Every row gives one point. The window is the flat piece filled in between its corners: a triangle in 3 columns, a solid with four corners in 4, and so on. A path goes straight from each point to the next, and from the last back to the first. After which points does the path pass through the window?

Window:
[[-26  13 -31 -23]
 [-10 -43 -59 -32]
 [ 14  36  36  20]
 [-12   6  62   2]]
Path:
(1): [ 6 16 17 25]
(2): [ 10  39  40 -24]
(3): [  4   4  60 -22]
(4): [-32  15  24  38]
(5): [-20   4  60  40]
(6): [ 37  18  43 -26]
(7): [  7  58  34 -39]
(8): [-23  -9  26  52]
Through the window after points: 1, 3

Window:
[[ 28  22 -11  37 -45 -19]
 [  9  31  39 -85 -25  20]
 [ 37 -22  51  -9  32  -4]
 [ 10   8  27  71  81 -65]
 [  0  -2 -10 -28  23 -16]
 [  1   1  11   0 -46 -43]]
Path:
(1): [-15 -24  45  35  29  -2]
(2): [-3 -4 26 12  4 19]
(3): [ 35  17  20 -15   4 -15]
(4): [ 66   4  31 -36 -29 -57]
(5): [-16   3  30  27  -6  -8]
(6): [-40   9   3  14  -2  10]
(7): [ 50  -2   5 -41  33 -53]
(8): [ 83   4  13 -52 -11 -30]
(9): [-50  -9   7  29  35  -1]
(10): [  5   8  52 -31 -13  31]
(11): [ 50 -26  -1 -53   2 -28]
(12): [ 62  27  -8  18 -12 -82]
(13): [-1  3 17 28 -6 -8]
(14): [-21  -3 -17  30   9  32]
(15): [ 41  23  24  12  18 -51]
(16): [ 47  15  41  19  45 -48]
Through the window after points: 6, 8, 12

Window, 6 rows:
[[-21  31 -29  62 -31  18]
 [-22 -26 -19   6 -25  -9]
 [-13  -6  -8  88  64 -25]
 [-11  10  83 -52 -17 -52]
 [-11  14  11 -46   2 -14]
 [ 54 -55  -3 -27  -1  21]]
Path:
(1): [ 10 -37  35  -8  41  36]
(2): [-44  14   8  48  13   1]
(3): [-20  19 -18  54   1 -27]
(4): [ 19  29  31 -17 -16 -86]
(5): [-38  -9  57 -34 -11  20]
(6): [-38 -48  18   0  25  18]
(7): [  9 -11 -18  -8 -29 -13]
(8): [ 14 -17  -9   8  -7 -22]
Through the window after points: 4, 6, 8

Window (8 x 8):
[[-30 -20 -18 -32 -13  32 -15  11]
 [-25  51  -3 -28  39 -37  14 -40]
 [ 45 -39 -44 -64 -46 -27 -49 -18]
 [ 26 -43  38 -16 -20  60 -31  -4]
 [-38   1  47  63 -19  44 -16  15]
 [ 31  61  16 -28 -38 -23  43   2]
 [ -4   0 -95 -12  75 -30  44  10]
 [-67 -47  -1  19  28  13  23 -33]]
Path:
(1): [-18   4 -16   0  42 -31   5  19]
(2): [ 26   8  -1 -28   8 -22   8  19]
(3): [  4  29 -30 -27 -22  11  -4 -31]
(4): [-26  39 -34 -18 -19   3  12 -33]
(5): [-23 -23  -1  -8  17 -14  18   4]
(6): [ 16 -29 -38 -35  25 -20  10  44]
(7): [  2  16 -64 -15  20 -20  18 -33]
(8): [ -9  44 -19   3   7  36  24 -32]
(9): [  0 -29 -16 -25  15 -39 -18  47]
(10): [  0 -10  11   1  -6  -6 -27  28]
(11): [-36 -12 -13  13 -32  59   6 -47]
(12): [ 15  36 -14  -1 -50  22   6 -21]
(13): [ -1  18  51 -38  19 -49  44  38]
(14): [ -7 -14  39 -13  10 -20  14  33]
(15): [ -6  23 -38  27 -12  36 -13 -55]
(16): [ 19  15 -59 -19  14  17  64 -74]
Through the window after points: 6, 10, 12

Window, 8 rows:
[[-49  -6 -20  30  21  43  -6 -15]
 [-36  20   5 -10  34  19  15 -29]
 [-17 -21  26   2  -2   2 -21   4]
 [  5   3  19  -6 -49  30  -3  21]
 [ -6  28  21  25 -11   1 -11  22]
 [ 82  46 -21   5  25 -40 -28 -95]
 [ 15 -18  -1  -1  -5  12   0  68]
 [  2 -13  29  26  19  46   6  19]]
Path:
(1): [ -1   3  15  14  21  38 -10  18]
(2): [ 15   8  25  -1  59  47 -38  -7]
(3): [ 8 -6 13 28 -2 19 14  2]
(4): [  3 -11  25  10   5 -10  35 -23]
(5): [-35  34  -6   2  10  39 -45  27]
(6): [ -7  22  22  -5  35  27 -26   3]
(7): [-10   9 -13  23   4 -12  14 -35]
(8): [ 10 -52  21  24 -23   6  46  30]
Through the window after points: 2, 4, 8

Window (9 x 9):
[[ 31 -22  -3 -70 -11   4 -36 -30  57]
 [-61  32 -28 -15 -20  49 -14  62 -25]
 [ 38   9  10  58  30  -2 -20  40  22]
 [-57  -5 -47  23 -21  13 -40  27 -64]
 [-71  29 -53  44   8  32  20   3 -35]
 [-70  73 -52  11  40  12 -62  45 -25]
 [ 68  52  34 -36 -23 -12 -42 -31  34]
 [ -2  -1  48 -48  -6 -35 -15 -15  26]
 [ 60  -8 -26   7   8 -48  42  22  -2]]
Path:
(1): [-12  21  -5  15 -13 -17 -12  -1  25]
(2): [ 16  12 -14 -23  24   1 -10  -2 -32]
(3): [ -9  19  -8  -3  17  31 -35  26 -32]
(4): [-55  44 -28   8 -36  -6  10  57  45]
(5): [-57 -19 -50   2 -22 -17 -21  28  12]
(6): [ 33  25   5 -11  10  23 -35  -5 -31]
(7): [ -9  20   7 -11  36  40 -49  14 -68]
(8): [-40  24 -49 -26 -41 -16 -13   6  32]
(9): [-52  27 -53   3 -33 -11  -7  29  -9]
(10): [ -6 -24  11  21  67  46 -30  15 -51]
(11): [ 36  23 -10 -24  45  63  12  21 -39]
(12): [-49   6 -22  25 -32 -19 -44  22 -10]
(13): [-11  15 -12 -14 -23 -17 -35   3  27]
(14): [ -3  17  13 -81  53  10  21 -20 -41]
(15): [  4   2   5 -29   6  10  -3  14  -9]
(16): [ 16   0 -11  45 -37  -9  -7  20  18]
Through the window after points: 3, 5, 11

Window:
[[ 19  -9 -38  -9   7  -9 -54 -52 -70]
 [  3  74  24  26   7  18  13  66   0]
 [ 14  28  25  19  19 -39  53  41 -26]
 [-31  16  27  36   9  33  38   9 -11]
 [ 41 -38 -82  -8  54   9 -49 -23 -36]
 [ 42 -32  71   9 -17 -24 -22  29   0]
 [-20 -21 -43 -31  28 -18 -50   1 -20]
 [ -9  72 -23 -25  40  37  24 -67  15]
 [ 53 -14 -57 -94 -23  34  -3 -45 -46]]
Path:
(1): [ -3  26  -8  30  -8 -13  10  39   2]
(2): [ 21  27  35 -21  26  19 -22  23 -20]
(3): [  4  20  36  -7  35   2  22  12 -26]
(4): [ -8  13 -44  24 -46 -26  -4  20 -10]
(5): [ 19  -2  -5   6 -28  -5 -23   3 -13]
(6): [ 16 -13   7 -39  46  20 -21 -19 -34]
(7): [ 13   3  10 -26  69  29 -23   2 -49]
(8): [ -5  12 -41  -6 -44   9 -13 -45  28]
Through the window after points: 1

Window (11 x 11):
[[  8  56  95  10 -14 -18  82   8  26 -21 -88]
 [-21 -12  32 -25 -46  56 -16  48 -49  -6 -15]
 [  1  16  12 -26   6  11 -36  -9 -22 -61  -3]
 [-40  11 -11  -1  15  25 -32 -60  24  25  23]
 [ -6 -18  -2  20   3  53  -7  40  -9 -14  23]
 [  8  58 -35   2  21  11 -11   8   7   6 -21]
 [ -1  47 -43  13  -4 -49  28   9  -1  15  16]
 [ 26  24  27  23 -17 -38  -3  65  15   6 -34]
 [ 26 -71 -47  14  51  -5 -62  12 -21 -31 -83]
 [-64  34   3  -8  30  -6  -9 -27  31 -36 -35]
 [ -6  -8 -42  24 -29  37  -3 -26  75 -33 -20]]
Path:
(1): [-64  -9  -7  78 -11  35   9  17 -17  -9  24]
(2): [ 47  58   2 -71   0 -10   0  -8  43  -2 -30]
(3): [ 22 -52  -4 -32  31  41  38   7  26 -27  -3]
(4): [-26  68   6  43 -20 -32 -36  34  -5   4 -26]
(5): [-41  45 -49  60   5 -13 -22  -3  -6   2  28]
(6): [ 30 -27   2 -65   4  27 -10  12  10 -18 -40]
(7): [ 30  16 -20 -32  12   8   0  -7  38 -11 -39]
(8): [-35   0 -11  35 -20  31  -7 -12  32 -23  -4]
(9): [-27  44   6  54 -13   5 -40 -18  26 -26 -45]
(10): [-10 -18 -18 -33  38  -1  -6   5   1 -26 -27]
(11): [ 19  44 -15 -30  32 -31   6  16   6  23   6]
(12): [-12  29 -26  35 -19 -11   8   9   4 -10 -14]
Through the window after points: 3, 7, 9, 11

Window (11 x 11):
[[ 31  -8   0  25 -23 -11  22 -10   0 -45   7]
 [  2  -2  -4 -11 -14 -26  -9  49   8 -51 -36]
 [-17   0  15  24  19  25  10 -37 -80 -51  36]
 [  9  43   4 -95 -37 -64 -34 -11  40  27 -24]
 [-16   1  -9 -13  -5 -10 -24  19  55 -35  13]
 [ 45 -20 -28  -3  12 -42 -39  -9   4 -24  -5]
 [ -9  -2  34 -31  31 -46  44 -19 -27  29 -14]
 [-10 -30 -43  -6 -17   3 -10 -32   4 -60  -9]
 [  3 -32 -21 -18 -27  31 -11  12 -10 -25  21]
 [-36  16 -60  11 -32  16  -6  10 -11 -20  24]
 [ 13  29  22 -46  -8 -33 -32 -21  34  48 -60]]
Path:
(1): [ -7 -22   4  19 -42 -14 -15 -28   6 -20  13]
(2): [-18 -26   6 -14 -26 -34 -25 -28 -22 -39   6]
(3): [18 25  2  3 29 15 39 -4 -6  1 -7]
(4): [ 12   5 -29 -44  46  -2  30  -6 -14 -43  15]
(5): [ -7 -21   1  29 -47 -17 -41   1  -6 -32   3]
(6): [ -8   1  20  21 -41 -48 -10 -16  14 -25  21]
(7): [  2   5 -28 -13   5   3  -4  -2  -4 -27  -9]
(8): [  9   6 -23 -16  -4  -1  -1  13   4 -25  -2]
Through the window after points: 2, 8

Window:
[[-38  -7  17 -12  30  58  15 -14  24  23 -12 -13]
 [-32 -10  35  75  -6 -76 -13 -42  14  -8  -3   8]
 [-45 -13   0  55  -3 -58 -23 -22  63 -15 -42  58]
 [  7 -15 -40 -28 -32   2 -47  -8 -78  11   4  44]
 [ 37  -1   3  -7  31  32  26  -2  15  50  -5  14]
 [  0 -31  33  -1  35  13   7  23  21  -9 -66   1]
 [ 16   0  60 -14  21  47 -32   8  33  55   2   3]
 [  4  -6  -9 -10  16  21 -24  -5  14  54 -50 -28]
 [-24 -21 -13  53  30 -95 -56 -31  39 -46  14  26]
 [-11   3  -5 -36  22 -27 -41 -56 -70  35  -8  53]
 [ 17  38   8 -57  -6   0  -5  24  17   9 -18  -4]
 [-17   3  17 -24  33  17  -4  40 -14  79   9   5]]
Path:
(1): [ 10  17  14  14  24  -5 -29  -6  -1   4 -19  14]
(2): [-35 -57  19  -7 -25 -45   0 -27  77  -1  -3   4]
(3): [-10 -34 -20  -8 -15 -19 -16 -18 -17  29 -17  11]
(4): [  4  42  29  23  26  13 -49   5  -6 -10 -13  33]
(5): [  2  60  10   2  72  30 -37   7  -5  -7  -6  11]
(6): [ -4 -28  -5 -20 -17 -16 -16  -6  12  28 -16  26]
(7): [-34 -32  13  20  -1 -38   0 -22  11   4 -25  16]
(8): [-18  11  -6  30  10 -28 -25 -15   5   5 -11  27]
(9): [ -2  72  27  12  26  14 -58  -8 -37  24 -11  32]
(10): [ -4 -37 -11 -21   0   0  10  -4  24  19 -20   0]
(11): [ -3 -64  35 -78  22 -41  -1   7  39  -2 -42  32]
(12): [  3  21  10  49  27  44  -1  16  -5  17 -37 -13]
(13): [ 23  55  -3  26  28  26 -20  -5 -33 -16 -36  -8]
(14): [-18 -34  -8 -35  -9 -17 -30  -5 -35  49  12  42]
(15): [ -4 -28  35 -12   0 -16 -15 -13  29  56 -23  25]
(16): [  6  32 -35   0  52  38   6  10 -30 -38 -29  -8]
Through the window after points: 3, 9, 11, 13, 15

Window, 12 rows:
[[-13  -5  28  -2  10 -50  11  -3  33  -4   2  -1]
 [ 33  -3   6  18  -3   8 -14 -18  23  -2   1 -46]
 [  3  41   2  12  -5  -9  23 -46   3  -3 -37   3]
 [ -2  35  18  19  51 -21 -16   3  -5  10 -44 -35]
 [-24 -11   7   6  11  17  -1 -46  13  44   0   3]
 [-95  32  55 -22 -48  40 -65  72  21  43  82  37]
 [ -6  26  46  52   8 -14  30   0  -1  24 -20 -18]
 [-17 -33  23   0 -12 -13 -18  -4 -24 -27  -2 -16]
 [  6   9  42 -10  22  32  21  16  10 -15 -33 -42]
 [-27   0 -52  35  30  -3  15  -8   8   5   1  -8]
 [ 59   6  21 -18   8  32   8  22 -18  27 -22 -14]
 [ 12 -10 -12  45  25  42 -10 -46  19  -5 -32  65]]
Path:
(1): [ -4 -10   2  27   3   5   0 -11  19  13 -42  -6]
(2): [  8  70  38   9  52  -9   3 -21 -24  -8  13  14]
(3): [  1  23  -1   8  11  -5  -4 -15  -5 -21  11  -9]
(4): [  1 -32  39  25   0  20  -5  32  30  39 -63 -11]
(5): [  4  11  10  19   6   0  13  -1  -1  14 -46 -17]
(6): [ 27   4  43  28  54  18  20 -49  13 -29  27   1]
(7): [-13  16  48  20  39  -6 -30  -7  -3 -18  27  -8]
(8): [ -4  19  10  41 -10  -5  44  -4   7  35 -39 -12]
(9): [  6 -16   8  18   4   9  -8   5  24  21 -40  -7]
(10): [ 24  21  17   3  22  16   1 -10 -11   2  -3  -2]
(11): [ 37  23  26   3  31  21   9 -22  -2 -15  41  19]
(12): [-37  -9   9   8 -17 -26  -5   3   7   9 -38 -20]
Through the window after points: 1, 7, 9, 11
